Rows are points. The last column is the point's height on a tilted bowl or saddle (a function of degree 2), plus a little noise. Along how many of its main directions does it bend up, bend down or stay straight?

Points, 10 rows:
[[  0 -37   9]
 [ 14 -10  -6]
 [-60  51  72]
 [-37  38  34]
 [ 35   3   1]
 [  6  -2  -4]
 [ 36 -13   0]
 [-27  27  18]
 [  8  -2  -6]
 [-32 -56  53]]
Directions: 2 up, 0 down, 0 straight

Points:
[[-42  -3  -3 -15]
 [ 30 -10 -27  24]
 [ 16 -16  41  -9]
 [ 13  13 -62  62]
 [ 20  42 -11  11]
 [ 26 -46 -57  54]
 [ -3 -10 -18  15]
 [ 16 -14  -7   7]
 [ -3 -41 -11   8]
 [-72  27 -39 -36]
 [-13  56   1 -32]
 [  6  16 -29  22]
 [ -5 -12 -52  57]
 [-29   0  39 -26]
 [ 70 -29  18 -32]
 [ -3  38  44 -12]
 [ 29  22  -3  15]]
Directions: 1 up, 1 down, 1 straight

Points (41 x 7):
[[-17  65   1  -3  11 -27  31]
 [ 17  11  18 -37 -41  36  15]
 [-59   6 -10  21  -2  24   3]
 [-20 -40 -30 -10  48 -43  -4]
 [  7 -32 -29   8   0  43   6]
 [ -3  -9 -23  -7  11  30  -1]
 [-49  24  38 -16 -36  55  36]
 [  0  24  35  23  11 -27  30]
 [  0   8 -11  13 -43 -22 -28]
 [ 77  30   7  64 -64 -36  40]
 [  7  47 -13  53  46  -7  -4]
 [ 13   7 -10  31   9  10 -18]
 [ 20   9  29  18  22 -12  24]
 [  6 -46  -2 -14  14  18  24]
 [-23   2 -78   0 -64 -14 -51]
 [ 26  11 -39 -10  50  44  29]
 [  2  73  39  44  29  33  71]
 [ -7  13   2  17 -22  -9 -14]
 [-44  -6   7  42  21 -24  -2]
 [-39  -3  53  19  54  36  58]
 [-63   8 -24  -8 -18  21   7]
 [-44 -43   0  -1  28   7  25]
 [ 56  -4 -35 -31  -9   2  22]
 [-15 -22  76  19  -8  49  25]
 [ -4 -16 -32  10  39  -9 -26]
 [  6 -67  -9  12  10   2  17]
 [ 20  44  32  -1 -45  37  26]
 [-13  17  -1 -30  10  15  20]
 [-17 -26 -36 -20 -36 -17 -23]
 [ 62 -17  18 -22 -21  55  37]
 [ -6  66 -56  -2   9  -3 -23]
 [-64  34  24  12  -1   7  45]
 [ 48 -35  27   2 -16  -9  21]
 [-11  40  57 -16  10 -55  88]
 [  6 -22 -43 -33   8  40  30]
 [ -8  27  27 -28 -33 -16  16]
 [ 16  28 -29  37  -1  47 -10]
 [  9  20  24  69 -17   0  17]
 [ 23  -1 -11  -6  32 -60  -1]
 [-20 -10  47  41  21  13  30]
 [-12  42  26  13 -15 -71  29]]
Directions: 4 up, 1 down, 1 straight

Points:
[[ 35 -40  17  62  23  31 -15 -21  10]
 [ -2 -42  21   6  23   1 -17   3 -15]
 [-24  -8 -38 -31   2 -26  61  16 -20]
 [-26   9  29 -30  65  -6  15  50 -50]
 [ 33  -4  -1 -13 -12 -19 -23  39  -9]
 [ 22  23 -45 -20  54  -6  10 -43 -12]
 [-13  -9 -34  27  -6 -31 -21   9  21]
 [-40  11  -9  19   8  55  67  -2  75]
 [-26 -18 -36  30 -16   9 -16  12  42]
 [ -9   2  65  27  26 -16   5  39 -16]
 [-17 -25  -2  -9 -12 -13  31  -9 -12]
 [  6  -5   4  14   4 -40   4  -1   0]
 [  2  42  23   4   1  35 -56 -40  -4]
 [-20  -7  39   2  46   8  87 -26  29]
 [ 33  20  -3 -15  81  -6  59   3  36]
 [-26  26 -13   7 -21 -19  64 -21  10]
 [-13  22   0  40  60  27  23  26  42]
 [-15 -20  47 -23 -25 -40  28  30 -62]
 [  7 -27 -46  65 -62 -25  23  42  84]
 [-33 -17 -65   9  40 -13  35  24  31]
 [-48   7   3 -58  35  51 -34 -35   1]
 [ -1  32  39  20  -7 -35  16  10  10]
 [  5  -2   3 -33 -32 -25  48 -23 -37]
 [ -7  54  26  -5  21 -53  31 -19  12]
 [ 65  41  -9 -10   2 -16 -54  41  -5]
 [ -1  -7   5  41  20  28  12  61  28]
 [  6  67   6   9 -19 -54   2  -6   2]
 [ 11 -30  38  46 -28 -18  33 -28  12]
 [  4 -22  22  63 -50 -73   9 -21  36]
 [-19 -28 -12  14 -45 -10  29  15   9]
 [  2  42 -12 -45  41   8  -4 -45 -13]
 [-35  14   9 -28 -31 -34  32 -11 -31]
 [ 38 -26  30 -66  31   4  38 -27  -5]
 [ 15 -15  -9 -42  19  -2 -64  54 -18]
 [ 43  46  20 -60 -17 -43  23 -40 -30]
 [ 16  -5 -28  -6 -33  20 -19  49  13]
 [-25  17 -14  -5  39  -6 -41  34 -17]
 [-39  -9  -4   7  26  14  35 -27  19]
 [ 15 -33 -11  12 -10  53 -34  11  19]
 [  9 -22 -37  32 -44  31   8  14  54]
 [ 22 -27 -51  50   5  38  18  53  93]
 [  8 -24  15  65  43  66  31 -23  43]
 [ -8  12  12 -41 -19 -27  -2   4 -38]
 [ 17 -29  16  18 -26 -53  58 -57 -22]
 [ 27 -15  11 -17  11 -14  42  11 -14]
 [-11 -42  35 -53  28 -15  17   6 -42]
 [ 37   6  16  11  94   9 -48 -90 -41]
 [  1 -36   6 -23 -22  21 -10 -16  -5]
 [ 31 -41 -15  24  37 -23  12  91  37]
 [-10  29  43  17  10 -34 -38   1   8]
 [ -2 -23 -16 -14  -1  -5 -67  56   7]
 [-38 -10  30   4 -61  51 -33 -26  36]
 [-24  -4 -20   9   9  21 -23  29  14]
 [  7  23  -8 -76   9  13   0  42 -54]
 [-26  52  84  38  -9  44  33  28  30]
 [ 24 -27  26 -15  33 -22 -22  24 -20]
 [ 22  11   0  37 -35  36   8   8  36]
 [  4  37 -12   7  -6   3   8 -72   3]
 [ -3 -40  -3   8 -22  29  35 -32  10]
 [ 17 -49 -37   0  41 -13 -24  -6  -2]
 [ 18 -23  37 -12 -22 -52  48 -22 -32]
 [ -7 -69  19  12 -70 -41  15  23 -13]
 [ 16  21   9 -19  45 -43 -53 -10 -14]
 [ -4  -8 -26  26 -19  30  71 -10  49]
 [  7  23 -20  26  -4  14  20   0  29]
 [ 15 -68  54  41 -17  -4 -11 -19  -8]
 [ 12  13 -22  15   0   1  39 -24  17]
 [-21  11 -29  10   8  -8  18  32  15]
 [ 15  25 -10   3 -27  25   9 -37   7]
 [ 31 -13  -3   0 -22 -33  50  27 -15]
 [ 17  -7  49   7  13  46  49  18  -6]]
Directions: 4 up, 3 down, 1 straight

Points, 71 rows:
[[-14  21 -49  28 -37 -17  19  -5   0]
 [ -8  12 -13  32  -4 -50  -5  50 -32]
 [ 30  16 -22 -33  40  15 -26 -32 -13]
 [-11 -36 -50   6 -50  30   1  23   6]
 [-95  88  -9 -30  -3  33  24   2 -92]
 [-12   0  13 -35 -11 -10  -3   9 -14]
 [  9  11   8 -31 -31   1 -14 -29 -17]
 [ 33 -18  29  77  -8   1  24  44 -57]
 [-17   1 -41  -2   2  -7   3  -9   4]
 [  9  54   1  29   3 -10  -7  88 -58]
 [ 47 -14  38   2  20   6 -36 -22 -26]
 [ -3 -48  47  16 -10  10  29  16 -29]
 [-16  15  46 -21 -48   7   9 -28 -36]
 [ 25  -4   6   6 -27  -5  51  -8 -26]
 [ 36 -31  32 -28  -1  50 -23  49 -24]
 [-15  30 -10  45  21 -15 -22   5 -17]
 [-44 -29 -24   9 -18  -2  55 -25  -2]
 [-41  28 -41  23 -12  15  35  66 -40]
 [-15   1 -22 -20  51  30 -25  24  -2]
 [-38 -15  16 -49  -6  25 -24  64 -20]
 [ 95 -44  34  10  26 -17 -29 -20 -62]
 [ -9   4 -27  31 -30  25 -57 -40  -6]
 [ 13   0 -27  34  -5  12  45 -28  -7]
 [-65  17  34  21  -1 -17   1 -15 -16]
 [ -9   3 -41 -19 -56  27 -15 -25  -3]
 [  5   6 -53  -8  21 -24   5 -14  -4]
 [-21 -50 -66  11  72   7  -1 -10 -17]
 [-10  14 -58 -24 -25 -12  19 -44  -9]
 [ -4  48  -5  50  -9  14  23  11 -31]
 [ 18 -19 -30   0   9   7   2 -44   0]
 [ 26  -6  19   5 -59 -19 -15  46 -38]
 [-36   3 -21 -27 -14  36  -9  -7  -4]
 [-34  11 -38  -7 -34 -42  62 -14 -24]
 [-33   9 -19   2  14  39 -24  58  -7]
 [ 53  10  31  57 -29 -22 -19 -52 -59]
 [ -7  -3 -43  45 -46   9 -14  89 -32]
 [  8 -35  27  40 -14 -49  -7 -17 -31]
 [  5 -28   2  -9   7  20 -21   3   4]
 [-29  13 -56  -1  26  19 -32 -54 -17]
 [ 18  62   5  14  29  27  27 -38 -48]
 [ 25 -48 -22   9 -14  14 -43  -7   2]
 [ 44   9  43  24 -14  77  -4 -17 -48]
 [-41   9  14  -1   0  33 -36 -43  -6]
 [  1  -5 -27   1 -21 -83  37   5 -35]
 [ -6 -17  20   6 -10  12  37  21 -19]
 [  5  18 -12  25  42 -40 -18 -13 -24]
 [  6 -17 -26 -22  -7  11 -41  12   7]
 [-19  41  19   4   8  50  57  29 -56]
 [-11   2 -18 -29   8  -7   4 -40 -12]
 [-31 -23 -34  -2  46  27  35 -21 -16]
 [ -9 -24   0  -4  21   0  22 -62 -17]
 [ 25   5  57  -5   3  24   7  41 -37]
 [ 59 -20  37  -1 -16 -28  33  28 -61]
 [-41  19  -5  19  33 -24  10   5 -21]
 [ 37  32   0 -14  11   2   1  11 -16]
 [ 12  18  -7  -7 -10 -12 -29  -1  -6]
 [-55   7 -27 -10 -12  -2  22  -8  -8]
 [ 34  25  10 -42 -38 -25   0 -17 -36]
 [ 35 -55   0 -39 -42 -57  59 -38 -62]
 [  2 -40  29  -5 -56   7  15  41 -35]
 [ 30 -37 -14  -6  22  43   0  28  -4]
 [ 36   5  27  32  42   8  -3  32 -26]
 [  7  17 -12   8 -57 -26 -31  30 -19]
 [ 13 -19 -42 -15  17 -35 -48   3  -4]
 [ 10  70   4   4 -16  -9   9  34 -47]
 [ 28 -39 -12  46  38  -5   3  32 -17]
 [  1 -55  20 -52  54  -9 -29 -50 -44]
 [  3  40   6  22  27  21 -54   1 -14]
 [-42 -29 -12  26  10  18  12 -31   8]
 [  1  -3  28 -58 -30  -3  18  31 -43]
 [ 28 -53   6   1  31 -19  31   0 -29]]
Directions: 0 up, 6 down, 2 straight
